Each row of a before or after table is a point. The points were changed in one or more steps. Then noise was added and the rows were shuffled. The steps act on how far a point lies along the listed directions, d1 being the first. Write out the steps. A step turns or swaps two directions, mirrors them in a line or flattens them onto one, adds a multiple of one to another, or multiplies one. Angles are multiples of 10 degrees, from the lower direction toward the higher: turns from -170 to 170, lines from 10 to 170 but not 90. Use the fewest steps. Two steps may share a direction if one is a turn and the other turns, adds or multiplies; they go together, in the order done. Otherwise the lowest direction goes first.

Directions:
(1): [ 2.02 -1.70]
(2): [1.70 2.02]
Before (14 x 2):
[[-0.71  0.13]
 [-0.34 -0.12]
 [-0.07 -0.31]
 [ 0.50 -0.60]
 [-0.09 -0.40]
 [ 0.24  0.30]
 [-0.65  0.19]
 [ 0.51 -0.66]
 [ 0.98 -0.19]
 [ 0.07 -0.51]
 [ 0.54 -0.72]
 [ 0.17 -0.22]
 [ 0.13 -0.08]
 [ 0.72 -0.23]]
After:
[[ 0.58 -0.59]
 [ 0.21 -0.33]
 [-0.25  0.03]
 [-0.56  0.29]
 [ 0.63 -0.62]
 [-0.50  0.29]
 [ 0.56 -0.52]
 [ 0.04 -0.24]
 [ 0.79 -0.42]
 [ 0.05 -0.15]
 [ 0.19 -0.16]
 [ 0.57 -0.39]
 [ 0.13 -0.13]
 [ 0.10  0.12]]
Steps: multiply d2 by 0.4

Directions:
(1): [-1.72 -0.56  2.69]
(2): [2.14 1.70 1.73]
Before:
[[ 0.02 -0.30  0.33]
 [-0.18  0.11  0.01]
 [ 0.89  0.42  0.22]
 [-0.39 -0.29  0.23]
 [ 0.22  0.30  0.21]
 [ 0.52  0.12 -1.09]
 [ 0.31  0.44  0.24]
 [ 0.77  0.68  0.59]]
After (8 x 3):
[[ 0.27  0.19  0.40]
 [-0.08  0.21  0.06]
 [-1.04 -0.57  0.13]
 [-0.73 -0.65 -0.24]
 [ 0.09 -0.15 -1.19]
 [-0.46 -0.15  0.06]
 [ 0.14 -0.19  0.35]
 [-0.52 -0.18  0.02]]
Steps: mirror d1 and d2 in the line at 20 degrees

Directions:
(1): [-0.23  1.05  0.45 -3.55]
(2): [-2.89 -2.31 -0.15 -0.52]
(3): [ 1.64 -2.12  2.57 -0.40]
Before (13 x 4):
[[ 0.28 -0.21 -0.23  0.29]
 [-0.50  0.48 -0.41  0.01]
 [-0.40 -0.06 -0.18  0.04]
 [-0.13 -0.87  0.18  0.68]
 [ 0.38  0.40 -0.24  0.20]
 [-0.14 -0.13 -0.09 -0.19]
 [ 0.13  0.74 -0.26 -0.79]
 [-0.07 -0.83  0.15  1.02]
 [-0.14  0.19 -0.15  0.19]
 [-0.16 -0.71  0.35  0.64]
 [-0.50  0.01 -0.46 -0.59]
 [ 0.22  0.14 -0.08  0.10]
 [-0.07 -0.84  0.09  0.91]]
After (13 x 4):
[[ 0.63  0.09  0.15  0.13]
 [-0.53  0.53 -0.46  0.03]
 [-0.24  0.00 -0.26 -0.17]
 [-0.25 -0.59 -0.16  1.06]
 [-0.34 -0.45  0.03  0.69]
 [ 0.32 -0.01  0.10  0.09]
 [-0.12  0.14 -0.15  0.18]
 [ 0.35 -0.27 -0.15  0.28]
 [-0.36 -0.55 -0.16  0.76]
 [ 0.28  0.50  0.03 -0.83]
 [-0.28 -0.61 -0.19  0.96]
 [-0.55  0.12 -0.44  0.09]
 [-0.69  0.27 -0.77 -0.54]]
Steps: add -1 times d2 to d3

Directions:
(1): [ 1.45 -0.21  0.61  4.27 -0.44 -0.17]
(2): [ 1.08  2.86 -1.94  0.11 -0.56  2.74]
(3): [ 1.54  0.54 -2.35 -0.45 -1.62 -3.15]
(4): [ 3.30 -1.96 -0.62 -0.87  2.12  0.78]
(5): [-1.98 -0.36 -2.88  1.32  2.59 -0.40]
(6): [-0.74 -2.91 -1.61  0.14 -2.57  1.65]
Before:
[[ 0.68  0.35 -0.36  0.21  0.05 -0.26]
 [-0.08 -0.44  0.33 -0.70 -0.29  0.43]
 [-0.60  0.87 -0.38 -0.29 -0.11 -0.07]
 [-0.42  0.09  0.40  0.48  0.66  0.04]
 [ 0.22 -0.13  0.17 -0.67  0.04  0.10]
 [-0.42  0.57 -0.29 -0.17  0.39 -0.89]
 [ 0.58 -0.20  0.05  0.11 -0.24  0.35]
 [-0.94  0.12  0.09  0.24 -0.12  0.40]
 [ 0.36  0.50 -0.55  0.11  0.10 -0.16]
 [ 0.46  0.82 -0.03 -0.30 -0.30 -0.26]
 [ 0.04  0.44  0.23 -0.58 -0.19  0.10]
 [-0.53  0.29  0.19  0.85  0.35 -0.88]]
After (12 x 6):
[[ 0.24 -0.11 -0.49  0.39  0.35  0.21]
 [ 0.58  0.50 -0.19 -0.04 -0.26 -0.08]
 [-0.29  0.48 -0.23 -0.29  0.38 -0.05]
 [ 0.13  0.49  0.46 -0.51 -0.50 -0.71]
 [ 0.10  0.85 -0.47 -0.08  0.21 -0.39]
 [-0.33  0.82 -0.08 -0.47 -0.51  0.00]
 [ 0.72  0.37 -0.30  0.12 -0.06 -0.24]
 [-0.60 -0.44 -0.34 -0.36  0.52  0.29]
 [ 0.00 -0.10 -0.24 -0.45  0.47  0.00]
 [ 0.01  0.27  0.98  0.49 -0.63 -0.61]
 [-0.77  0.13  0.36  0.12 -0.47  0.48]
 [ 0.02  0.08  0.98  0.16 -0.09  0.26]]
Steps: mirror d5 and d6 in the line at 80 degrees

Directions:
(1): [ 2.38  0.70  2.25  0.45 -3.58 -0.05  1.20 -1.49]
(2): [-0.85  3.08  1.18  1.02 -0.76  2.26 -2.27  2.11]
(3): [-1.07 -3.54  0.90  2.46 -0.71  1.86 -1.62 -0.94]
(4): [ 0.15  2.00 -2.13  1.36  0.89  1.73  0.13 -3.70]
(5): [ 0.80 -0.77 -3.85 -0.34 -2.72  1.26  0.20  1.65]
(6): [ 2.19 -0.76  0.95 -0.92  1.98  3.49  1.94  0.97]
Before:
[[ 0.33  0.34 -0.15  0.46 -0.71 -0.40  0.08 -0.38]
 [ 0.34 -0.18 -0.39 -0.39 -0.23 -0.49  0.52  0.32]
 [-0.05 -0.46  0.11  0.41 -0.01 -0.28 -0.25 -0.12]
 [ 0.31  0.76 -0.24 -0.35  0.18 -0.72  0.33 -0.80]
 [-0.12  0.51 -0.94 -0.29  0.03 -0.56  0.28 -0.27]
 [-0.08 -0.27 -0.29 -0.10  0.06 -0.08 -0.23  0.58]
 [ 0.00 -1.37 -0.49 -0.22  0.44  0.08 -0.02  0.33]
 [-0.19 -1.25 -0.09 -0.08 -0.53 -0.85  0.41 -0.27]
 [-0.56  0.17 -0.47 -0.15 -0.46 -0.40 -0.34  0.54]
 [-0.27 -0.56 -0.88 -0.58  0.27 -0.39 -0.10  0.37]
 [ 0.16  0.46 -1.19 -0.17 -0.45 -0.39  0.16 -0.10]
 [-0.22  1.04 -0.28  0.70 -0.46 -0.18 -0.37 -0.40]
 [ 0.04  0.68 -0.77 -0.27 -1.10 -0.07 -0.18  0.20]]
After (13 x 8):
[[ 0.33  0.37 -0.16  0.45 -0.70 -0.38  0.06 -0.37]
 [ 0.13  0.57 -1.15 -0.15 -0.46 -0.32  0.09 -0.02]
 [ 0.27  0.03 -0.31 -0.32 -0.27 -0.34  0.37  0.46]
 [-0.16  0.66 -0.88 -0.24  0.01 -0.45  0.18 -0.17]
 [-0.06 -0.39  0.13  0.44 -0.04 -0.22 -0.30 -0.08]
 [-0.32 -0.37 -0.81 -0.49  0.22 -0.23 -0.25  0.51]
 [-0.07 -0.29 -0.30 -0.12  0.07 -0.11 -0.20  0.57]
 [-0.54  0.07 -0.52 -0.18 -0.42 -0.47 -0.26  0.45]
 [ 0.07  0.52 -0.83 -0.32 -1.07 -0.18 -0.08  0.09]
 [-0.10 -1.08 -0.36 -0.12  0.39  0.28 -0.22  0.53]
 [-0.15  0.78 -0.36  0.61 -0.39 -0.37 -0.18 -0.56]
 [ 0.27  0.94 -0.16 -0.30  0.14 -0.56  0.20 -0.67]
 [-0.32 -0.79  0.08  0.07 -0.64 -0.52  0.08  0.04]]
Steps: multiply d2 by 0.4

Directions:
(1): [-0.50 -0.17  2.49  1.95  0.38  0.54  1.67  1.41  3.99]
(2): [-1.79  1.37  2.04  1.02 -3.54 -0.89 -2.46 -1.35  0.03]
Before (9 x 9):
[[ 0.03 -0.33  0.02  0.12  0.21  0.19 -0.03  0.21  0.15]
 [-0.05 -0.15  0.40  0.37 -0.33 -0.07 -0.14  0.23  0.46]
 [-0.30  0.26  0.17  0.32 -0.17 -0.31 -0.31 -0.26  0.05]
 [-0.71  0.46  0.69  0.21 -1.41 -0.21 -1.04 -0.93 -0.29]
 [-0.28  0.40 -0.30 -0.16 -1.15 -0.64 -1.12 -0.51 -1.19]
 [-0.05  0.42  0.05  0.18 -0.66 -0.32 -0.86 -0.42 -0.57]
 [-0.01 -0.11 -0.12 -0.21 -0.05  0.09 -0.01 -0.25 -0.02]
 [ 0.17 -0.31 -0.03  0.14  0.42 -0.06  0.51  0.46  0.41]
 [-0.76  0.68  1.21  0.60 -1.12 -0.37 -0.62 -0.40  0.17]]
After, 9 rows:
[[ 0.01 -0.21  0.20  0.29  0.18 -0.09  0.42  0.43  0.61]
 [ 0.01 -0.15 -0.17 -0.24 -0.01  0.11  0.06 -0.21  0.00]
 [ 0.09  0.16 -0.92 -0.54 -0.57 -0.55 -0.82 -0.38 -1.58]
 [ 0.15  0.33 -0.37 -0.09 -0.34 -0.29 -0.76 -0.40 -0.90]
 [-0.26  0.25 -0.01  0.20 -0.15 -0.35 -0.39 -0.30 -0.18]
 [-0.13 -0.07  0.37  0.33 -0.51 -0.14 -0.34  0.09  0.23]
 [-0.44  0.37  0.02 -0.26 -1.15 -0.23 -1.16 -1.04 -1.03]
 [-0.65  0.71  0.70  0.19 -1.17 -0.50 -0.96 -0.68 -0.62]
 [-0.04 -0.30  0.12  0.19  0.12  0.17 -0.06  0.21  0.23]]
Steps: turn d1 and d2 by 30 degrees

Directions:
(1): [-1.95  0.51  0.33  3.10  1.20  1.31 -2.14  0.61  0.27  0.53  4.02]
(2): [-0.15 -1.93 -3.35  0.61  1.42  0.91 -1.37 -2.22  1.07  3.11 -1.62]
(3): [-2.59 -0.84 -0.04 -3.75 -0.74  3.93  0.31  0.40  0.14  0.00  0.77]
Before, 14 rows:
[[ 0.04  0.13 -0.02  0.05 -0.17 -0.22  0.33 -0.06 -0.03  0.16 -0.36]
 [ 0.18  0.21  0.23  0.23 -0.20 -0.46  0.23 -0.08 -0.04 -0.09 -0.43]
 [-0.10 -0.19 -0.85  0.90  0.46 -0.16 -0.34 -0.16  0.02  0.41  0.45]
 [ 0.52  0.57  0.34  0.77  0.15 -0.79 -0.03 -0.37  0.09  0.02  0.17]
 [ 0.65 -0.01  0.00  0.14  0.09 -0.79 -0.23 -0.12  0.16 -0.04 -0.58]
 [ 0.47  0.03 -0.21  0.40  0.07 -0.62 -0.12 -0.04 -0.23  0.47 -0.22]
 [-0.11  0.37  1.09 -0.49 -0.49  0.29  0.47  0.73  0.17 -1.03  0.80]
 [-0.21 -0.27  0.21 -0.56 -0.41  0.72  0.00  0.35 -0.33 -0.13  0.60]
 [-0.15 -0.13 -0.56  1.32  0.68 -0.59 -0.60 -0.31  0.12  0.75  0.18]
 [ 0.65  0.25  0.29  0.61  0.17 -0.61  0.37  0.11  0.01 -0.14 -0.10]
 [-0.01  0.73  0.99  0.21  0.11  0.06  0.22  0.64 -0.03 -1.11  0.91]
 [ 0.04  0.30  0.02  0.44  0.01 -0.43 -0.09  0.19 -0.18  0.08  0.13]
 [-0.67  0.57  1.03 -0.09 -0.58  0.28  0.22  0.95  0.00 -0.81  0.85]
 [-0.70  0.10  0.72 -0.54 -0.45  0.28  0.21  0.65 -0.23 -0.91  0.51]]
After, 14 rows:
[[ 0.43  0.07 -0.22  0.36  0.05 -0.56 -0.15 -0.01 -0.23  0.49 -0.20]
 [ 0.66  0.24  0.26  0.58  0.17 -0.56  0.35  0.11  0.00 -0.16 -0.11]
 [-0.05  0.08  0.00 -0.10 -0.20 -0.12  0.33 -0.04 -0.02  0.17 -0.33]
 [ 0.13  0.82  0.98  0.41  0.14 -0.18  0.22  0.62 -0.05 -1.14  0.87]
 [-0.64  0.13  0.71 -0.49 -0.46  0.20  0.17  0.66 -0.23 -0.89  0.52]
 [ 0.07 -0.06 -0.55  1.64  0.73 -0.91 -0.65 -0.38  0.12  0.73  0.09]
 [-0.05  0.38  1.08 -0.45 -0.46  0.23  0.44  0.76  0.14 -1.03  0.77]
 [-0.14 -0.26  0.22 -0.48 -0.40  0.63 -0.01  0.34 -0.30 -0.13  0.59]
 [ 0.55  0.58  0.31  0.86  0.17 -0.87 -0.06 -0.37  0.07  0.01  0.16]
 [-0.54  0.61  1.03  0.14 -0.51  0.06  0.15  0.92 -0.01 -0.85  0.79]
 [ 0.50 -0.04  0.02 -0.10  0.06 -0.64 -0.19 -0.12  0.19 -0.03 -0.56]
 [ 0.09  0.18  0.20  0.08 -0.20 -0.34  0.26 -0.07 -0.02 -0.12 -0.44]
 [ 0.10 -0.11 -0.87  1.21  0.50 -0.47 -0.38 -0.20 -0.01  0.39  0.40]
 [ 0.14  0.34  0.02  0.56  0.01 -0.51 -0.11  0.17 -0.15  0.06  0.13]]
Steps: add -0.5 times d1 to d3

Directions:
(1): [-1.25  1.23 -0.68 -2.07 -3.69 -1.43 -0.09  3.62  0.32  1.72 -0.11 -1.48]
(2): [-1.37 -0.27  0.68 -0.99  2.42 -1.22 -0.34  1.95 -3.50 -3.06 -0.27 -2.36]
(3): [ 2.99 -0.33  0.40  0.18 -1.46  0.05  1.79  2.28 -1.74 -1.77 -1.88  3.53]
(4): [-2.78  1.75  2.10  3.49 -0.21 -0.72 -0.75  0.12 -2.19  2.09 -1.32  1.59]
Before, 14 rows:
[[ 0.15  0.00 -0.39 -0.95 -0.65 -0.54  0.17  1.35 -0.38 -0.38 -0.14 -0.18]
 [-0.10 -0.26 -0.09  0.11  0.58  0.00 -0.09 -0.41  0.26 -0.38  0.17  0.00]
 [-0.65  0.11  0.23  0.45  0.40 -0.06 -0.14 -1.00  0.45  0.64  0.53 -0.15]
 [ 0.58 -0.10 -0.18 -0.30 -0.38  0.01  0.10  0.52  0.06 -0.05 -0.05  0.51]
 [ 0.61 -0.16 -0.13 -0.46 -0.16 -0.06  0.45  0.45  0.00 -0.21 -0.13  0.03]
 [-0.22 -0.35  0.00 -0.13 -0.05  0.13 -0.12 -0.42  0.48  0.08  0.17 -0.28]
 [-0.57  0.13  0.10  0.39  0.46  0.05 -0.23 -0.26 -0.06 -0.19 -0.12 -0.26]
 [-0.13  0.45 -0.22 -0.75 -0.67 -0.56  0.01  1.25 -0.36 -0.23 -0.15 -0.51]
 [-0.19  0.28 -0.47 -0.89 -1.40 -0.24  0.17  1.32 -0.25  0.38 -0.25 -0.13]
 [-0.15 -0.02 -0.09 -0.35 -0.30 -0.17 -0.14  0.59  0.22 -0.18  0.28 -0.62]
 [-0.28  0.03  0.31  0.55  0.51 -0.05 -0.36 -0.24 -0.24  0.24 -0.09  0.24]
 [-0.72  0.11  0.22  0.20  0.77  0.23 -0.35 -1.15  0.33  0.44  0.29 -0.98]
 [-0.10 -0.26  0.07  0.15  0.52  0.12 -0.41 -0.80 -0.17  0.32 -0.02 -0.43]
 [-0.15  0.11 -0.53 -0.71 -0.81 -0.28 -0.05  1.14 -0.06 -0.02 -0.26 -0.44]]
After, 14 rows:
[[-0.06 -0.13 -0.14 -0.31  0.41  0.00  0.01 -0.17  0.26  0.03  0.31 -0.75]
 [ 0.18 -0.30  0.14  0.22  0.60  0.12 -0.08 -0.17 -0.05 -0.72  0.17 -0.12]
 [ 0.53 -0.16  0.10 -0.13 -0.49 -0.11  0.03  0.45 -0.60  0.17 -0.57  0.35]
 [-0.16 -0.08 -0.25 -0.28  0.34  0.07 -0.41 -0.24  0.46  0.20  0.51 -0.40]
 [ 0.58  0.05  0.23  0.18 -0.62 -0.15  0.64  0.28 -0.14  0.06 -0.16  1.17]
 [-0.28  0.04  0.15  0.30  1.35  0.06 -0.39 -0.86 -0.27 -0.60  0.25 -0.52]
 [ 0.89  0.05  0.35  0.04 -0.47  0.08  0.68  0.55 -0.61 -0.36 -0.86  0.94]
 [-0.15  0.23  0.15  0.33 -0.23 -0.06  0.10  0.43 -0.33 -0.26 -0.46  0.31]
 [-0.37 -0.42 -0.18  0.36  1.35  0.60 -0.32 -1.52  0.08 -0.17  0.39 -0.31]
 [-0.18 -0.37 -0.22  0.31  1.21  0.30 -0.32 -0.87 -0.03 -0.51  0.08 -0.38]
 [-0.51 -0.36 -0.18 -0.08  1.34 -0.02 -0.41 -0.80 -0.14 -0.48  0.46 -0.72]
 [ 0.05 -0.06 -0.10 -0.22 -0.31 -0.30  0.15  0.67  0.00 -0.30 -0.17  0.19]
 [-0.10  0.17  0.25  0.26 -0.34 -0.25 -0.15  0.44 -0.25  0.51 -0.26  0.48]
 [ 0.35 -0.44  0.08 -0.15 -0.26  0.12  0.23  0.02  0.10 -0.37 -0.18  0.34]]
Steps: turn d1 and d3 by -160 degrees; turn d2 and d4 by 20 degrees

Directions:
(1): [ 0.65  1.10 -3.57 -1.73 -1.63  1.83  0.27 -1.66  1.86  0.04  1.74 -2.70
 -0.87 -2.86]
(2): [-2.78  2.57  1.03 -3.35  2.18  1.56 -1.05  3.27 -0.29 -0.76  0.22 -1.55
  0.30  0.16]
(3): [-0.29 -0.15  0.12 -0.23 -2.23 -0.77 -5.27 -0.61  0.96 -2.57 -2.26 -0.26
 -1.47  0.40]
(4): [ 1.25  2.82  2.03  2.71  1.81 -0.38 -1.25 -0.48  3.81  1.66 -0.41 -1.44
  1.60 -0.81]
Before, 9 rows:
[[ 0.12 -0.48  0.09  0.30 -0.25 -0.07 -0.38 -0.02 -0.20 -0.20 -0.33  0.31
  -0.02  0.56]
 [-0.02 -0.16  0.06 -0.43 -0.22  0.19 -0.53 -0.12  0.10 -0.32 -0.25  0.15
  -0.14 -0.12]
 [ 0.17  0.25 -0.41  0.04 -0.15  0.06 -0.06 -0.36  0.58  0.31  0.27 -0.69
  -0.17 -0.16]
 [-0.12  0.48  0.39  0.34 -0.29 -0.01 -1.17 -0.18  0.52 -0.33 -0.47 -0.22
   0.01 -0.10]
 [ 0.39  0.53 -0.58  0.07 -0.12  0.15 -0.50 -0.37  1.13  0.21 -0.04 -0.59
   0.12 -0.53]
 [ 0.59  0.27 -0.57  0.13 -0.19  0.25  0.14 -0.74  0.74  0.10  0.25 -0.60
  -0.11 -0.56]
 [ 0.25  0.21 -0.38 -0.13 -0.85  0.25 -0.65 -0.83  0.79 -0.22 -0.11 -0.53
  -0.68 -0.25]
 [-0.73 -0.04  0.17 -0.84 -0.14  0.00 -0.62  0.68 -0.88 -0.84 -0.36  0.18
  -0.72  0.60]
 [-0.47 -0.90 -0.42 -0.42 -0.08  0.45  1.33  0.47 -0.97 -0.28  0.70  0.20
  -0.11  0.10]]
After (9 x 14):
[[ 0.21 -0.02 -0.45 -0.01 -0.34  0.37 -0.27 -0.27  0.43 -0.06  0.05 -0.34
  -0.07 -0.07]
 [-0.21  0.32  0.32  0.18 -0.36 -0.04 -1.14 -0.18  0.32 -0.40 -0.45 -0.14
  -0.09 -0.01]
 [ 0.23 -0.22  0.81  0.72 -0.40 -0.43 -0.65 -0.47  0.23 -0.12 -0.66  0.45
  -0.32  0.69]
 [-0.26 -0.43 -0.06  0.09  0.37  0.39  1.43  0.40 -0.47  0.15  0.76  0.01
   0.23 -0.05]
 [ 0.08 -0.37  0.35  0.45  0.05 -0.52 -0.16  0.01 -0.10  0.17 -0.22  0.23
  -0.06  0.66]
 [-0.41  0.80  0.17 -0.56  0.23  0.20 -0.50  0.51  0.10 -0.33 -0.04 -0.54
  -0.37  0.05]
 [ 0.43 -0.54  0.50  0.75  0.05 -0.47  0.01 -0.35 -0.16 -0.14 -0.42  0.58
   0.01  0.50]
 [ 0.22 -0.36  0.36  0.52 -0.09 -0.60 -0.63  0.04  0.07 -0.09 -0.75  0.54
   0.14  0.55]
 [ 0.08 -0.09  0.36 -0.15  0.03  0.10 -0.51  0.00  0.20 -0.15 -0.32  0.23
   0.05 -0.05]]
Steps: mirror d1 and d2 in the line at 100 degrees; flatten d3 and d4 onto the line at 20 degrees

Directions:
(1): [ 1.65  0.97  3.52  0.49  1.66  0.59 -1.48 -1.38  1.29  0.65  0.36  0.08
 -1.22  5.19  0.50  1.04  2.54  0.98]
(2): [-1.71 -1.56  2.63 -2.94 -1.90 -1.42 -0.72 -1.84  3.33 -3.36  0.80  0.16
 -0.63 -0.25 -2.03 -0.27 -1.87  1.10]
(3): [ 3.27 -1.35 -1.83  3.31  1.73 -1.33  1.50 -2.35 -0.23 -3.31  1.14  0.53
 -0.30  0.98 -2.08 -2.02 -0.67 -1.01]
(4): [-1.72 -1.01  0.83  2.55 -1.99 -2.30 -0.27  0.13 -3.31  1.68  3.17 -0.20
 -2.01  1.45 -0.12  1.20 -2.70  1.91]
Before (10 x 18):
[[ 0.26  0.26  0.17 -0.35 -0.22  0.04 -0.25  0.04  0.51  0.07 -0.42 -0.25
   0.27  0.13 -0.05 -0.07  0.32  0.00]
 [-0.44  0.43 -0.22 -0.46  0.16  0.40 -0.09  0.64  0.10  1.00 -0.36 -0.01
   0.27 -0.72  0.69  0.38  0.78  0.09]
 [-0.13 -0.46  0.20  0.07 -0.23 -0.29  0.15 -0.33  0.10 -0.52  0.11  0.31
   0.03 -0.27 -0.62 -0.11 -0.63  0.14]
 [-0.20  0.09  0.08 -0.60 -0.26  0.18 -0.46  0.06  0.86 -0.03 -0.28 -0.13
   0.19  0.03  0.22  0.18  0.26  0.12]
 [ 0.30  0.36 -1.80  0.66  0.72  0.65  0.54  0.88 -0.79  0.92 -0.67 -0.22
   0.69 -0.93  0.60 -0.23  0.57 -0.66]
 [ 0.39 -0.03  0.37 -0.02  0.03 -0.15 -0.23 -0.54  0.37 -0.46  0.17  0.01
  -0.28  0.81  0.25  0.00  0.30  0.25]
 [ 0.60  0.20 -1.91  0.18  0.68  0.55  0.44  0.63 -0.47  0.14 -1.02  0.16
   0.90 -1.37  0.14 -0.69  0.25 -1.06]
 [ 0.58  0.10 -0.09 -0.02  0.52  0.13  0.55 -0.17  0.38 -0.50  0.08 -0.19
   0.09  0.00 -0.49 -0.28  0.26 -0.19]
 [ 0.27 -0.12  0.29 -0.30  0.01 -0.14  0.01 -0.46  0.54 -0.81 -0.18  0.18
   0.27  0.02 -0.35 -0.09  0.06 -0.12]
 [ 0.16 -0.12 -0.05 -0.09 -0.17 -0.21 -0.08 -0.07  0.34 -0.13 -0.04 -0.35
   0.33 -0.30 -0.16 -0.44 -0.10 -0.12]]
After (10 x 18):
[[ 0.23  0.08  0.19 -0.26 -0.29 -0.11 -0.23 -0.07  0.44 -0.10 -0.29 -0.21
   0.17  0.18 -0.18 -0.09  0.23 -0.05]
 [ 0.01 -0.20  0.08 -0.01  0.10  0.08  0.17 -0.09  0.13 -0.22 -0.19  0.34
   0.31 -0.40 -0.30 -0.09 -0.17 -0.04]
 [ 0.47 -0.09  0.17 -0.23  0.08 -0.14  0.13 -0.44  0.51 -0.82 -0.29  0.15
   0.32  0.08 -0.35 -0.16  0.18 -0.15]
 [ 0.13 -0.10  0.03 -0.21 -0.21 -0.18 -0.19  0.04  0.23  0.04 -0.07 -0.38
   0.33 -0.38 -0.06 -0.44 -0.06 -0.14]
 [-0.77 -0.20 -0.71 -0.52 -0.47 -0.11  0.00  0.59 -0.22  0.22 -0.32  0.02
   0.38 -1.25 -0.04 -0.17 -0.75 -0.22]
 [ 0.53 -0.06  0.05 -0.01  0.45 -0.08  0.53 -0.32  0.40 -0.53  0.24 -0.15
  -0.06  0.07 -0.68 -0.30  0.07 -0.13]
 [-0.91  0.28  0.20 -0.62 -0.22  0.10 -0.22  0.54  0.14  0.88  0.00 -0.02
   0.00 -0.54  0.47  0.55  0.36  0.45]
 [-0.12  0.04  0.05 -0.49 -0.20  0.17 -0.47  0.00  0.95 -0.09 -0.16 -0.12
   0.14  0.04  0.26  0.17  0.22  0.12]
 [ 0.83 -0.06  0.06  0.32  0.30 -0.18 -0.04 -0.65  0.39 -0.64  0.14  0.07
  -0.24  0.92  0.06 -0.22  0.29  0.01]
 [-0.93 -0.03 -0.74  0.05 -0.44 -0.11  0.07  0.73 -0.64  0.83  0.05 -0.31
   0.09 -0.82  0.24  0.27 -0.36  0.18]]
Steps: add 0.7 times d1 to d3; flatten d2 and d4 onto the line at 130 degrees
